Each row is a point. To make a cloud, some directions were put in groups of two or more. Within a group, all points are equally far from the middle, so they leave a hole (a ring in 2 directions, a hollow ball in 3). The other directions are filled evenly. Then the cloud was stretched, turned, moved and blurred a little. Count the holes, and give their numbers of directions, smallest first.

Cloud (14 x 2):
[0.24 0.02]
[-0.28 0.47]
[-0.50 0.22]
[-0.16 0.45]
[-0.33 0.27]
[-0.40 -0.12]
[-0.33 -0.14]
[0.19 0.13]
[0.07 -0.09]
[-0.08 0.29]
[-0.70 -0.03]
[0.23 0.03]
[-0.02 -0.21]
[-0.40 -0.06]
Holes: 0

Cloud (26 x 4):
[0.58 0.15 0.23 0.02]
[0.28 0.35 -0.30 0.00]
[-0.07 0.20 0.06 0.30]
[0.59 0.17 0.16 0.20]
[0.36 0.11 -0.41 -0.13]
[0.57 -0.14 -0.09 -0.48]
[-0.14 0.12 0.19 0.19]
[0.30 0.21 0.22 0.00]
[-0.16 -0.49 0.01 0.04]
[0.11 0.27 0.04 0.05]
[0.24 0.32 -0.33 0.31]
[0.17 -0.54 0.11 -0.27]
[-0.04 0.16 0.20 0.22]
[0.10 -0.50 0.02 -0.16]
[0.73 -0.14 -0.18 -0.32]
[0.61 0.03 0.13 0.14]
[-0.16 0.10 -0.06 0.10]
[0.44 0.26 -0.37 -0.21]
[0.58 0.37 0.02 -0.15]
[0.08 0.06 0.10 -0.24]
[-0.14 -0.62 0.18 0.01]
[0.35 0.18 -0.37 -0.18]
[0.23 -0.11 0.29 0.23]
[0.44 -0.06 0.20 -0.39]
[0.10 -0.63 0.34 -0.35]
[0.21 -0.14 0.24 -0.40]
Holes: 1 (3)

Cloud (52 x 6):
[-0.14 0.25 -0.14 -0.60 -0.11 0.14]
[-0.28 -0.23 0.22 -0.22 0.14 -0.17]
[0.00 0.12 0.57 -0.23 0.28 -0.21]
[-0.42 0.02 -0.13 0.00 0.13 0.21]
[0.03 0.07 -0.05 0.41 -0.09 -0.50]
[0.05 -0.05 0.23 -0.48 0.11 0.19]
[0.04 0.27 0.18 -0.37 -0.39 -0.21]
[-0.27 -0.64 0.11 0.14 -0.31 -0.26]
[0.06 0.26 0.23 -0.54 0.15 0.10]
[-0.27 0.08 -0.24 -0.26 -0.15 0.37]
[-0.15 0.24 -0.15 0.16 0.00 -0.36]
[-0.41 0.64 -0.17 0.13 0.04 0.08]
[0.24 0.84 -0.13 -0.04 0.11 0.08]
[-0.06 -0.18 0.24 -0.15 0.17 -0.44]
[0.24 0.06 -0.33 -0.17 -0.05 -0.40]
[0.71 0.00 0.09 0.09 -0.48 -0.11]
[-0.12 0.00 -0.17 0.18 -0.61 0.21]
[0.04 0.11 -0.04 0.59 -0.16 -0.18]
[-0.18 0.17 0.46 -0.24 -0.04 -0.28]
[0.42 0.26 0.19 -0.03 -0.28 -0.27]
[0.40 -0.18 -0.31 0.43 -0.51 0.01]
[-0.23 0.02 0.09 -0.26 0.26 0.45]
[0.08 -0.29 -0.12 -0.47 -0.47 -0.02]
[-0.27 -0.07 -0.34 0.09 -0.13 -0.21]
[0.28 0.65 -0.15 -0.21 0.07 -0.05]
[0.10 -0.04 0.50 -0.41 -0.48 -0.14]
[0.44 -0.19 0.29 -0.29 -0.10 -0.10]
[0.37 -0.15 0.16 0.65 -0.41 -0.34]
[-0.40 0.30 0.07 -0.07 -0.19 -0.16]
[0.53 0.14 -0.33 0.21 -0.24 -0.33]
[0.24 0.17 0.26 0.33 -0.02 -0.43]
[0.32 0.12 0.02 -0.10 -0.39 0.51]
[0.25 0.45 -0.07 -0.64 0.31 0.25]
[0.52 0.43 -0.01 -0.06 -0.28 0.44]
[0.04 -0.01 0.38 -0.27 -0.26 -0.33]
[-0.15 0.20 -0.37 0.14 0.11 0.41]
[0.07 0.31 -0.02 -0.49 0.24 -0.05]
[0.11 0.18 -0.17 0.16 -0.65 0.38]
[-0.03 0.08 0.58 -0.15 -0.01 -0.37]
[0.15 0.41 0.06 0.33 -0.13 0.28]
[0.23 0.73 -0.24 0.12 -0.02 0.49]
[-0.13 0.07 0.05 0.06 0.17 0.48]
[0.31 0.29 -0.36 0.29 0.13 -0.25]
[0.13 0.18 -0.17 0.25 -0.59 -0.39]
[0.43 0.07 0.01 -0.46 0.26 0.22]
[0.08 -0.33 -0.09 -0.26 -0.05 0.26]
[-0.33 -0.01 -0.29 0.14 -0.10 -0.10]
[-0.07 0.39 -0.33 0.11 -0.12 0.50]
[-0.32 -0.32 0.18 -0.04 -0.45 -0.17]
[0.17 0.30 -0.08 -0.23 0.06 -0.28]
[-0.25 -0.27 -0.20 -0.03 -0.31 -0.18]
[-0.07 0.43 0.22 -0.51 0.27 0.04]
Holes: 1 (3)
